Each row of a before or after table is a point. One or more steps were done to the points. Then noise was added and the rows were shuffled. The steps act on columns, c1 being the first. What was done? A step turns or swaps two columns, mirrors them in a line or flattens them onto one, adds a multiple of one to another, or multiplies or shifts one. Angles are multiples of 10 degrees, from the lower column toward the higher: turns from -170 to 170, lines from 10 to 170 but not 90. Use the fewest steps. Two steps may share a column if one is a turn and the other turns, adds or multiplies; they go together, in the order done. Otherwise the lowest column goes first.

Before (13 x 3):
|  0.80 | -0.35 | -0.83 |
|  0.22 | -0.64 |  0.07 |
|  0.40 | -0.08 |  0.53 |
|  0.51 | -0.09 |  0.13 |
|  0.20 | -0.28 |  0.26 |
|  0.01 |  0.08 | -0.50 |
|  0.25 |  0.05 |  0.33 |
| -0.44 | -0.07 |  0.48 |
|  0.36 |  0.48 | -0.07 |
|  0.45 | -0.18 |  0.16 |
|  0.60 |  0.50 | -0.20 |
| -0.54 |  0.27 |  0.35 |
|  0.64 |  0.72 |  1.01 |
After, 13 rows:
| -0.34 | -0.15 | -0.20 |
| -0.23 | -0.79 |  0.07 |
| -1.10 |  0.53 | -0.53 |
| -0.45 | -0.35 |  0.13 |
| -0.51 | -0.32 |  0.17 |
|  0.25 | -0.16 |  0.42 |
| -0.32 | -0.51 | -0.10 |
| -0.39 |  0.28 |  0.48 |
| -0.61 | -0.32 | -0.30 |
| -0.29 |  0.28 |  0.24 |
|  0.27 |  0.08 | -0.57 |
| -0.26 | -0.55 |  1.07 |
|  0.14 | -0.31 | -0.65 |
Steps: turn c1 and c3 by 150 degrees; shift c2 by -0.20

Before (12 x 6):
|  0.00 | -0.10 |  0.05 |  0.27 | -0.44 |  0.60 |
|  0.84 | -1.04 | -0.22 |  0.66 |  0.31 |  0.40 |
| -0.08 |  0.39 | -0.05 |  0.29 | -0.08 |  0.09 |
|  0.48 | -0.49 |  0.20 |  0.42 | -0.62 |  0.04 |
| -0.09 | -0.14 |  0.51 | -0.26 | -0.37 |  0.08 |
| -0.02 |  0.53 | -0.75 | -0.09 | -0.44 |  0.70 |
|  0.69 |  0.49 |  0.30 |  0.29 |  0.68 | -0.27 |
|  0.58 |  0.47 |  0.36 | -0.22 |  0.92 |  0.10 |
| -0.02 | -0.60 | -0.13 |  0.72 |  0.15 |  0.15 |
|  0.04 | -0.40 |  0.51 |  0.20 | -0.14 | -0.18 |
|  0.03 | -0.17 |  0.00 | -0.27 |  0.84 |  0.87 |
|  0.22 | -0.24 |  0.51 |  0.61 | -0.47 |  0.45 |
After, 12 rows:
| -0.06 |  0.31 |  0.04 |  0.04 | -0.43 |  0.61 |
|  0.02 | -0.23 |  0.05 |  0.23 |  0.89 |  0.84 |
| -0.16 |  0.60 |  0.51 |  0.27 | -0.59 |  0.03 |
|  0.11 |  0.87 | -0.06 |  0.31 |  0.16 |  0.17 |
| -0.49 |  0.63 |  0.37 |  0.04 | -0.49 |  0.41 |
| -0.53 | -0.19 |  0.00 |  0.23 | -0.40 |  0.09 |
| -0.49 |  0.30 |  0.17 |  0.29 | -0.17 | -0.18 |
|  0.03 |  0.09 | -0.11 | -0.45 | -0.04 |  0.09 |
| -0.15 |  0.10 |  0.76 | -0.57 |  0.68 | -0.28 |
|  0.78 | -0.26 | -0.13 | -0.49 | -0.45 |  0.71 |
|  0.35 |  0.98 |  0.87 |  0.72 |  0.32 |  0.39 |
| -0.27 | -0.34 |  0.64 | -0.34 |  0.90 |  0.12 |
Steps: turn c1 and c3 by 80 degrees; turn c2 and c4 by -110 degrees

Before, 13 rows:
|  0.99 |  0.16 |  0.37 |  0.24 | -0.10 | -0.18 | -0.39 |  0.07 |
|  0.03 | -0.19 |  0.37 |  0.37 |  0.12 | -0.47 | -0.54 | -0.36 |
|  0.52 |  0.30 | -0.39 |  0.34 |  0.89 | -0.37 | -0.12 |  0.49 |
|  0.04 | -0.39 |  0.40 |  0.02 | -0.18 | -0.20 | -0.44 |  0.24 |
|  0.16 |  0.41 |  0.66 |  0.16 | -0.05 | -0.42 | -0.46 |  0.22 |
|  0.14 |  0.40 | -0.51 |  0.45 |  0.28 |  0.23 |  0.46 | -0.36 |
|  0.09 |  0.16 |  0.33 | -0.63 |  0.28 | -0.43 |  1.59 | -0.38 |
|  0.04 | -0.35 |  0.41 |  0.30 |  0.10 | -0.09 | -0.29 |  0.83 |
|  0.39 |  0.39 |  0.45 | -0.14 | -0.17 | -0.25 | -0.05 | -0.31 |
| -0.04 |  0.21 | -0.35 |  0.37 | -0.03 | -0.28 | -0.01 |  0.21 |
|  0.38 |  0.34 |  0.40 |  0.45 | -0.03 | -0.39 |  1.54 | -0.49 |
|  0.00 | -0.55 |  0.33 | -0.24 | -0.12 | -0.49 |  0.66 | -0.04 |
| -0.01 |  0.27 | -0.29 |  0.38 |  0.99 |  0.48 | -0.45 |  0.00 |
After, 13 rows:
|  0.02 | -0.33 |  0.39 |  0.30 | -0.63 | -0.07 | -0.29 | -0.56 |
|  0.03 | -0.21 |  0.36 |  0.39 |  0.14 | -0.48 | -0.55 |  0.35 |
|  0.40 |  0.34 |  0.40 |  0.45 |  0.33 | -0.37 |  1.53 |  0.34 |
|  0.13 |  0.38 | -0.50 |  0.45 |  0.00 |  0.23 |  0.47 |  0.46 |
|  0.99 |  0.17 |  0.38 |  0.22 |  0.03 | -0.19 | -0.38 | -0.12 |
|  0.03 | -0.39 |  0.40 |  0.01 | -0.03 | -0.20 | -0.44 | -0.28 |
| -0.01 | -0.56 |  0.33 | -0.25 |  0.11 | -0.49 |  0.66 | -0.05 |
|  0.08 |  0.17 |  0.34 | -0.64 |  0.03 | -0.44 |  1.57 |  0.47 |
|  0.39 |  0.39 |  0.47 | -0.14 |  0.33 | -0.24 | -0.05 |  0.11 |
| -0.04 |  0.21 | -0.35 |  0.36 | -0.12 | -0.26 |  0.00 | -0.17 |
|  0.16 |  0.41 |  0.65 |  0.17 | -0.09 | -0.43 | -0.43 | -0.22 |
|  0.51 |  0.29 | -0.39 |  0.35 | -0.99 | -0.36 | -0.12 |  0.19 |
|  0.01 |  0.27 | -0.31 |  0.39 | -0.73 |  0.48 | -0.43 |  0.62 |
Steps: turn c5 and c8 by 140 degrees

Before (14 x 9):
| -0.25 |  0.10 |  0.71 | -0.45 |  0.42 | -0.78 |  0.15 |  0.04 | -0.11 |
|  0.05 |  0.19 | -0.15 |  0.24 |  0.54 | -1.00 |  0.01 |  0.00 |  0.92 |
| -0.29 |  0.52 | -0.29 | -0.65 | -0.28 | -0.04 | -0.20 |  0.22 | -0.17 |
|  0.69 | -0.04 |  0.47 | -0.37 |  0.44 | -0.26 |  0.29 | -0.54 |  0.07 |
| -0.19 |  0.35 | -0.36 |  0.33 | -0.08 | -0.20 | -0.59 | -0.74 |  0.89 |
| -0.15 |  0.88 |  0.65 | -0.82 | -0.07 | -0.65 | -0.45 | -0.15 | -0.31 |
|  0.81 | -0.48 |  0.96 |  0.11 |  0.58 | -0.33 | -0.67 | -0.08 | -0.20 |
|  0.31 | -0.27 |  0.82 |  0.04 | -0.38 | -0.28 | -0.07 | -0.15 |  0.38 |
| -0.24 |  0.40 | -0.14 |  0.35 |  0.62 | -0.11 |  0.24 | -0.68 |  1.05 |
| -0.40 |  0.53 | -0.04 | -0.22 | -0.15 |  0.02 | -0.24 | -0.05 |  0.90 |
|  0.45 | -0.55 |  0.17 | -0.35 |  0.53 | -0.40 | -0.10 | -0.65 |  0.16 |
| -0.17 | -0.12 |  0.40 |  0.39 |  0.17 | -0.67 | -0.53 | -0.52 | -0.30 |
|  0.01 |  0.85 | -0.48 |  0.29 | -0.53 |  0.19 | -0.53 | -0.21 | -0.20 |
| -0.37 |  0.35 |  0.54 | -0.42 | -0.39 |  0.16 |  0.04 |  0.54 | -0.10 |
After:
| -0.46 |  0.09 |  0.52 | -0.44 | -0.37 |  0.15 |  0.14 |  0.57 | -0.08 |
| -0.52 |  0.47 | -0.04 | -0.16 | -0.15 | -0.01 |  0.16 | -0.02 |  0.92 |
| -0.18 |  0.66 |  0.65 | -0.81 | -0.12 | -0.67 |  0.07 | -0.15 | -0.29 |
| -0.39 |  0.29 | -0.26 | -0.64 | -0.25 | -0.05 |  0.01 |  0.22 | -0.20 |
| -0.21 |  0.48 |  0.40 |  0.37 |  0.18 | -0.69 | -0.29 | -0.51 | -0.30 |
|  1.06 |  0.22 |  0.94 |  0.09 |  0.58 | -0.34 | -0.74 | -0.08 | -0.21 |
|  0.88 | -0.35 |  0.43 | -0.37 |  0.46 | -0.28 | -0.03 | -0.54 |  0.06 |
| -0.24 |  0.79 | -0.35 |  0.31 | -0.09 | -0.18 |  0.02 | -0.74 |  0.90 |
|  0.01 |  1.05 | -0.50 |  0.29 | -0.51 |  0.19 |  0.37 | -0.21 | -0.21 |
|  0.38 | -0.08 |  0.82 |  0.00 | -0.35 | -0.29 | -0.24 | -0.15 |  0.38 |
| -0.34 | -0.17 |  0.70 | -0.44 |  0.41 | -0.79 | -0.02 |  0.04 | -0.14 |
|  0.07 |  0.19 | -0.11 |  0.21 |  0.55 | -0.99 |  0.26 |  0.01 |  0.90 |
| -0.29 |  0.17 | -0.13 |  0.33 |  0.64 | -0.09 |  0.59 | -0.68 |  1.04 |
|  0.61 | -0.41 |  0.18 | -0.33 |  0.53 | -0.42 | -0.62 | -0.63 |  0.17 |
Steps: multiply c1 by 1.3; add 0.5 times c4 to c2; turn c2 and c7 by 50 degrees

Before:
| -0.58 | -0.27 |  0.45 | -0.13 | -0.31 | -0.75 | -0.63 |  0.27 | -0.49 | -0.47 |  0.83 |  0.62 |
|  1.11 | -0.30 | -0.44 | -0.36 |  0.77 |  0.64 | -0.08 |  0.52 | -0.10 | -0.05 |  0.13 |  0.42 |
| -0.45 | -0.01 |  0.22 | -0.05 | -0.14 | -0.30 | -0.36 |  0.56 | -0.72 |  0.29 |  0.38 |  0.15 |
| -0.01 | -0.37 |  0.19 |  0.15 | -0.59 | -0.02 | -0.16 |  0.46 | -0.52 |  0.10 |  1.11 |  0.49 |
| -0.24 | -0.26 | -0.06 | -0.32 | -0.14 | -0.51 | -0.04 |  0.20 | -0.01 |  0.36 |  0.70 |  0.64 |
|  0.14 |  0.36 |  0.51 |  0.26 | -0.39 |  0.35 |  0.01 |  0.28 |  0.59 | -0.56 |  0.41 | -0.69 |
| -0.13 |  0.76 |  1.16 |  0.37 | -0.16 |  0.53 | -0.51 |  0.01 |  0.27 | -0.12 |  1.18 | -0.10 |
|  0.38 |  0.65 |  0.02 | -0.10 | -0.24 |  0.35 | -0.19 | -0.12 | -0.24 | -0.40 |  0.57 | -0.02 |
| -0.29 | -0.26 | -0.15 |  0.00 | -0.27 |  0.45 | -0.49 |  0.21 | -0.11 |  0.13 |  0.35 |  0.70 |
|  0.14 |  0.97 |  0.04 | -0.15 | -0.01 |  0.69 | -0.14 |  0.71 |  0.64 | -0.75 |  1.04 | -0.63 |
| -0.22 |  0.76 |  0.07 |  0.67 |  0.10 |  0.04 |  0.28 |  0.38 |  0.27 | -0.70 |  0.68 | -0.25 |
|  0.72 |  0.30 |  0.05 | -0.65 |  0.00 |  0.37 |  0.28 |  0.63 | -0.39 | -0.10 | -0.09 |  0.89 |
|  1.19 |  0.30 | -0.35 | -0.08 | -0.05 |  0.40 | -0.46 |  0.42 |  0.11 |  0.43 |  0.06 |  0.44 |
|  0.66 |  0.15 | -0.55 | -0.70 |  0.41 |  0.34 |  0.55 |  0.20 | -0.31 | -0.11 | -0.05 |  0.05 |
After:
| -0.73 | -0.43 | -0.36 | -0.71 |  0.61 |  0.19 |  0.48 |  0.22 | -0.11 |  0.32 | -0.02 |  0.08 |
| -0.23 |  0.15 |  0.91 |  0.37 | -0.62 | -0.46 | -0.58 |  0.89 | -0.15 | -0.26 |  1.20 | -0.08 |
| -0.85 | -0.28 |  0.08 | -0.69 | -0.11 |  0.12 |  0.28 |  0.56 | -0.03 |  0.38 | -0.06 |  0.95 |
|  0.05 | -0.94 | -0.10 |  0.19 | -0.56 |  0.02 | -0.12 |  1.24 |  0.06 |  0.48 |  1.13 |  0.49 |
|  0.08 |  0.11 |  0.08 |  0.74 |  0.02 | -0.10 |  0.25 |  0.81 | -0.65 | -0.24 |  0.64 | -0.27 |
|  0.62 | -0.85 | -0.14 | -0.30 | -0.09 |  0.24 |  0.00 |  0.72 |  0.49 | -0.04 |  0.70 |  0.64 |
|  0.96 | -0.87 |  0.20 | -0.18 | -0.49 |  0.21 | -0.62 |  0.82 | -0.44 |  0.53 |  0.82 |  0.69 |
| -1.18 | -0.28 | -0.32 | -0.02 |  0.23 |  0.49 | -0.43 |  0.41 |  0.39 | -0.14 |  0.07 |  0.43 |
| -1.21 | -0.85 |  0.02 | -0.32 |  0.91 |  0.19 | -0.10 |  0.63 | -0.05 |  0.15 |  0.10 |  0.42 |
| -0.03 | -0.81 | -0.25 |  0.04 | -0.13 | -0.55 | -0.52 |  0.38 |  0.10 |  0.16 |  0.33 |  0.67 |
| -0.48 |  0.29 | -0.08 | -0.07 | -0.02 | -0.46 | -0.10 |  1.43 | -0.74 | -0.58 |  1.04 | -0.61 |
|  0.54 | -0.64 |  0.14 | -0.08 | -0.25 | -0.08 | -0.34 |  0.89 |  0.27 |  0.81 |  0.37 |  0.12 |
| -0.50 |  0.06 | -0.08 | -0.08 | -0.20 |  0.01 | -0.20 |  0.24 | -0.39 |  0.31 |  0.53 |  0.00 |
| -0.30 | -0.23 |  0.19 |  0.27 | -0.56 | -0.23 | -0.02 |  0.55 | -0.56 | -0.62 |  0.42 | -0.68 |
Steps: turn c1 and c6 by 140 degrees; shift c2 by -0.60; turn c3 and c5 by -30 degrees; add 0.7 times c11 to c8; turn c9 and c10 by -90 degrees

Before, 10 rows:
| -0.27 | -0.29 | -0.59 | -0.04 | -0.60 | -1.01 |  0.14 | -0.77 | -0.24 |  0.01 | -0.60 |  0.07 |  0.55 | -0.44 |
| -0.26 | -0.10 | -0.51 | -0.07 | -0.34 | -0.67 | -0.75 | -0.21 | -0.41 | -0.36 | -0.44 |  0.34 |  0.81 | -0.69 |
| -0.33 |  0.01 | -0.43 |  0.01 | -0.76 | -0.54 | -0.37 | -0.29 |  0.07 |  0.01 | -0.86 |  0.59 |  0.85 |  0.16 |
| -0.64 | -0.04 |  0.02 |  0.17 | -0.16 | -0.79 | -0.03 | -0.08 | -0.10 |  0.12 | -0.92 |  0.03 |  1.04 | -0.50 |
|  0.62 |  0.12 |  0.34 | -0.47 |  0.12 | -0.39 |  0.23 |  0.42 |  0.11 |  0.33 |  0.47 |  0.63 |  0.04 |  0.36 |
| -0.14 | -0.46 | -0.30 |  0.32 |  0.29 |  0.33 |  0.09 |  0.51 |  0.51 |  0.53 | -0.08 |  0.06 | -0.40 |  0.17 |
| -0.82 | -0.30 |  0.49 |  0.20 |  0.15 |  0.26 | -0.10 |  0.15 |  0.29 |  0.49 |  0.30 |  0.19 | -0.81 |  0.44 |
| -0.69 |  0.04 | -0.51 | -0.32 | -0.33 | -0.26 |  0.24 | -0.41 |  0.01 | -0.31 | -0.64 |  0.58 |  0.81 | -0.64 |
| -0.64 | -0.60 | -0.03 | -0.43 |  0.51 | -0.13 | -0.12 |  0.40 |  0.22 |  0.22 | -0.45 |  0.14 | -0.57 |  0.54 |
| -0.31 | -0.59 |  0.16 |  0.21 |  0.38 |  0.43 |  0.29 |  0.32 | -0.34 |  0.15 |  0.07 |  0.14 | -0.25 |  0.80 |
After, 10 rows:
| -1.59 | -0.06 |  0.00 |  0.17 | -0.17 | -0.80 |  0.47 | -0.05 | -0.10 |  0.12 |  0.01 |  0.05 |  1.04 | -0.54 |
| -0.70 | -0.31 | -0.60 | -0.01 | -0.59 | -1.01 |  0.60 | -0.77 | -0.26 |  0.03 |  0.00 |  0.06 |  0.55 | -0.43 |
|  1.54 |  0.12 |  0.36 | -0.50 |  0.13 | -0.39 | -0.14 |  0.43 |  0.12 |  0.33 | -0.03 |  0.63 |  0.04 |  0.35 |
| -0.65 | -0.10 | -0.51 | -0.08 | -0.35 | -0.67 | -0.08 | -0.21 | -0.37 | -0.36 |  0.01 |  0.35 |  0.85 | -0.70 |
| -2.04 | -0.29 |  0.46 |  0.21 |  0.15 |  0.27 | -0.52 |  0.14 |  0.27 |  0.51 |  0.00 |  0.19 | -0.82 |  0.44 |
| -1.59 | -0.60 | -0.06 | -0.44 |  0.53 | -0.12 | -0.68 |  0.38 |  0.23 |  0.21 |  0.02 |  0.16 | -0.58 |  0.55 |
| -1.72 |  0.03 | -0.52 | -0.34 | -0.31 | -0.26 |  0.85 | -0.42 |  0.00 | -0.31 |  0.01 |  0.58 |  0.82 | -0.61 |
| -0.36 | -0.45 | -0.32 |  0.30 |  0.28 |  0.31 | -0.04 |  0.52 |  0.51 |  0.52 | -0.01 |  0.07 | -0.37 |  0.18 |
| -0.78 | -0.57 |  0.18 |  0.21 |  0.39 |  0.45 | -0.51 |  0.31 | -0.34 |  0.17 |  0.00 |  0.13 | -0.24 |  0.83 |
| -0.80 |  0.01 | -0.44 |  0.03 | -0.73 | -0.55 | -0.55 | -0.30 |  0.08 |  0.02 |  0.01 |  0.58 |  0.84 |  0.14 |
Steps: multiply c1 by 2.5; add -1 times c14 to c7; multiply c11 by 0
